Every row gives one point. The window is the flat piece filled in between its corners: a triangle in 3 columns, a solid with four corners in 4, and so on. A path goes straight from each point to the next, and from the last back to the first. List the points from which the path goes on through the window.

Window:
[[ 1.12 -1.77 -1.81 -0.45]
 [-0.35  0.64 -0.07 -1.92]
 [-1.99 -1.87  0.56 -1.15]
 [-0.45  1.63  5.32 -2.42]]
Path:
(1): [-0.61 -1.90  1.58 -3.74]
(2): [-2.10 -0.32  1.48  0.26]
(3): [ 1.02  1.25 -0.40  0.56]
(4): [ 1.57 -1.29  0.96 -2.55]
(5): [-0.30 -0.31  3.31 -3.66]
(6): [-0.33  0.61  2.58 -0.91]
(7): [-2.06 -0.30  0.97  0.30]
(8): [-0.95 -2.95 -0.13 -2.51]
(9): [-0.07 -0.16  0.23 -2.63]
(10): [-0.37  0.59 -0.10 -0.25]
(11): [-1.23  1.07  1.06 -0.88]
(12): [-1.10 -1.58  1.46 -3.23]
Through the window after points: 1, 5, 7, 9

Window, 6 rows:
[[ 2.63  0.79 -2.25 -0.50  3.17 -0.55]
 [-1.30  0.44 -0.22 -1.51 -3.11  0.64]
 [-3.31 -2.50 -0.15 -0.92 -0.40  1.48]
 [-0.72  0.35 -0.08  2.26  1.11 -1.44]
 [-2.76 -3.44  1.07 -3.05 -0.53 -0.38]
 [ 1.20 -0.92 -1.12  3.59 -0.27 -1.03]]
Path:
(1): [1.81 0.21 1.61 2.31 0.20 1.30]
(2): [-0.27  0.24 -4.07 -0.94  0.74 -1.30]
(3): [-1.62 -1.62 -1.61 -0.14 -0.84  0.10]
(4): [-2.52 -0.16  2.69 -1.95 -1.96  2.11]
(5): [-1.27  0.20  2.36 -1.15 -0.68  2.71]
(6): [-1.90 -1.47 -1.18 -1.22 -0.45 -0.52]
(7): [-1.21 -0.61 -3.25  1.25 -0.56 -1.68]
(8): [ 1.62 -0.46  1.25  2.96  1.06 -0.34]
(9): [-0.53 -0.22  2.22  1.09 -1.84  1.72]
(10): [-1.58  0.53 -3.15 -2.18 -1.44 -1.86]
(11): [-0.92 -0.44 -3.36 -0.23 -0.49 -1.55]
(12): [-0.32  0.58  2.23 -1.78 -2.15  2.19]
Through the window after points: 3, 7, 9, 11

Window (8 x 8):
[[-0.92 -0.24  0.54 -1.72  1.19 -0.46  2.79 -0.63]
 [ 0.47 -1.01  0.52 -0.52  2.77 -1.84  0.04 -0.06]
 [ 0.98  1.80  1.30  0.26  0.03 -1.57  1.48  0.11]
 [-0.01 -1.44 -4.41 -2.63 -5.99  0.38 -2.83 -0.78]
 [ 2.08 -2.02  5.86 -0.99  0.09 -1.18  0.32 -3.11]
 [-1.22  4.29  2.91  1.00  2.18  3.42 -0.41  1.40]
 [-0.65  0.31 -3.10  1.99 -2.13  1.97  0.40 -1.19]
 [-1.23 -1.00  2.27  0.19  0.34 -1.02  0.81  1.78]]
Path:
(1): [ 1.74 -0.56 -0.97  1.02 -1.08  2.23  2.01  1.03]
(2): [-0.79  0.59 -0.71  1.02 -0.77 -0.33 -0.60 -1.40]
(3): [-0.83  0.86  0.00  0.03 -0.57 -0.54 -1.54 -0.89]
(4): [ 0.31  0.36 -0.75 -0.68 -0.57  1.98  1.31 -0.22]
(5): [ 1.60 -1.08  1.98 -0.48  1.32 -0.63  0.44 -0.29]
(6): [-1.16 -0.20  1.79 -0.59  1.56 -1.82 -0.37 -1.72]
(7): [-0.69 -0.22  0.83  0.02 -2.49 -2.04 -2.39 -4.56]
(8): [ 1.82 -0.62  1.18 -1.03  0.03  1.84  1.88  0.83]
(9): [ 0.69  2.29  2.04 -0.10  1.14  3.89 -0.42  1.97]
(10): [-1.88  3.67  2.54  1.12  1.80  1.57 -0.04  0.37]
(11): [-2.66  0.62  0.33 -1.46 -2.28 -2.74 -0.65 -1.87]
(12): [ 1.95 -1.61 -1.48 -1.33  0.55  1.97  1.11  0.78]
(13): [ 3.99 -1.45  0.95  0.56 -0.07  1.06  1.14  0.20]
(14): [-2.41  1.03  0.35 -0.26  0.66 -1.81  0.08 -1.02]
(15): [-2.34  0.57 -0.13 -0.09 -2.33 -4.32 -2.36 -0.12]
(16): [ 1.51 -1.80 -1.16 -1.73 -0.49  1.85  0.29 -0.27]
Through the window after points: 5, 9, 11, 13, 15

Window:
[[ 2.98 -1.83  0.08 -0.67  0.79  2.29  3.18  2.09  0.60]
 [-0.53  3.02  1.33 -1.00 -2.58  0.61  1.55  0.45  1.76]
 [-2.00  0.06  2.82 -2.30  1.51 -0.13 -2.22 -1.53  1.87]
 [-0.56  1.21  3.35  0.88  1.44  1.05 -3.72 -1.45  4.35]
 [ 2.25 -0.64  1.10  2.07 -0.33 -0.16  1.94 -0.36 -0.94]
 [-2.16  2.62 -2.59 -2.55  0.45  1.82  0.57 -1.07  1.55]
 [ 3.82 -6.94 -2.04 -2.13  1.73  1.38 -4.88  1.99 -0.57]
 [ 3.19  2.46  0.69 -2.14  0.55  1.31  1.04 -0.49  1.17]
 [ 3.35 -2.04  0.76 -0.07 -1.18  0.56  2.24 -1.29  1.94]]
Path:
(1): [ 2.52 -2.36 -1.61 -2.35  0.71 -0.09  0.55  1.69  1.62]
(2): [ 1.02 -0.27 -0.33 -1.59  0.70 -0.07 -0.11  0.43  2.17]
(3): [ 0.31 -1.26  0.76 -1.32  0.37  1.83 -1.79 -0.30  0.55]
(4): [-0.23 -0.75 -0.21 -2.25  0.32  2.99 -1.35 -0.56  0.87]
(5): [ 0.18  0.96 -0.69 -1.26  0.46 -0.85  0.34  0.23  1.59]
(6): [ 0.12  0.01 -0.71 -2.02  0.43 -1.79  1.21  1.11  1.48]
(7): [ 1.53 -0.49  0.35 -1.18 -0.19  2.57 -0.70 -0.58  0.31]
(8): [ 0.09  0.90  0.78 -1.71 -2.30  3.79 -0.74 -2.50 -0.78]
(9): [ 0.16  0.88 -0.67 -0.51  0.88  0.00  1.47  0.46  1.63]
(10): [ 1.38 -1.29 -0.35 -1.42  1.27 -0.73 -0.65 -0.07  3.23]
(11): [ 0.56 -0.62  0.90 -0.38 -1.06  2.03  0.19 -0.08  0.21]
(12): [ 1.49 -1.73  1.69  0.97  0.51  4.42 -1.05 -1.00 -0.77]
Through the window after points: 2, 4, 8, 12

Window, 11 rows:
[[ 0.48  0.80  2.31  0.01  1.32 -0.29 -1.13 -1.27 -2.65  2.93  1.36]
 [ 1.54  1.86  1.24 -1.56  0.64  2.59 -2.51 -2.17 -2.32  1.89 -0.80]
 [ 0.66 -0.62 -2.02 -1.22  1.97 -0.60  2.77 -0.22 -0.19 -0.43  0.71]
 [-0.72 -1.66 -1.40  1.82 -0.28 -0.25  1.21  1.46 -0.90 -2.23 -0.07]
 [-1.95  1.05  0.23  0.29 -0.46 -0.39  0.38 -5.10  2.04  0.95 -1.46]
 [-1.24 -1.26  0.40  0.93  1.40  1.70  0.57  0.79  1.60  1.24 -0.92]
 [-0.23 -1.83 -3.62  1.34  2.97 -0.31 -0.75  1.82 -0.19 -1.45  2.35]
 [ 1.20  0.33 -2.80  1.86  0.66 -0.92  0.31  3.93  0.93 -0.29  1.13]
 [-0.45  2.92  3.23 -2.70  1.17  1.37 -2.34 -0.53 -1.73  0.76  1.71]
 [-0.27 -0.64 -2.26  2.64  3.46 -1.73  1.07  2.54  0.67 -2.14 -1.67]
 [-4.09  2.40 -1.54 -0.09  0.26  0.97  2.31 -4.53 -0.67  2.15 -1.55]]
Path:
(1): [-1.64 -0.69 -0.45 -1.25  1.46 -1.59  0.52 -0.17  0.29  0.70 -0.48]
(2): [ 0.27  1.30 -0.78  2.13  1.77  0.96  0.08 -1.26  0.63 -0.34 -0.46]
(3): [-0.98  1.48 -0.60  1.47  1.07  0.95  0.34 -1.59 -1.01  0.61  0.19]
(4): [ 0.51 -2.00  0.07 -3.94  0.02  0.08 -1.19  0.37 -1.20  0.85 -1.31]
(5): [-1.53  1.00 -2.28 -2.84 -0.23 -0.32 -0.10  3.48  0.22  1.05 -2.55]
(6): [ 0.76 -1.34  0.41  4.89  3.20 -0.30  0.86 -1.79 -0.86 -2.88  1.64]
(7): [ 1.05  2.71  0.85  2.09  1.62  0.01  1.56 -0.92 -1.89 -1.13  2.07]
(8): [-2.04 -2.20 -2.31 -0.25  0.99 -0.42 -1.93  1.45  2.07  0.95 -2.10]
(9): [-1.44 -0.92 -1.33 -1.95 -0.23  0.95 -1.97 -0.25  1.29  0.46 -1.70]
(10): [ 1.04  3.25  0.16  2.67  2.77  0.51  2.86 -1.68 -2.45 -0.01  1.31]
(11): [ 1.15  2.33  1.46  1.09  1.86  2.65  1.18 -6.56  1.31 -0.20 -1.97]
(12): [-2.44  0.37 -0.46 -0.29 -0.12 -1.07 -0.09 -1.13 -0.28  1.76  0.14]
(13): [-1.10 -2.10  0.22 -0.26 -0.34 -1.39 -3.20  2.02 -0.37  1.48 -0.86]
(14): [ 1.04  1.19 -1.66  0.90  3.06  1.84  2.28 -1.23  0.29 -1.30  1.40]
(15): [ 2.29  0.00  0.77  1.33  3.81  2.30 -0.41  1.17  0.38 -1.53  1.68]
(16): [-3.48 -0.81 -2.83 -0.30 -0.90 -1.30  0.04 -0.46 -0.26  2.22 -1.27]
Through the window after points: 3, 5, 11, 15
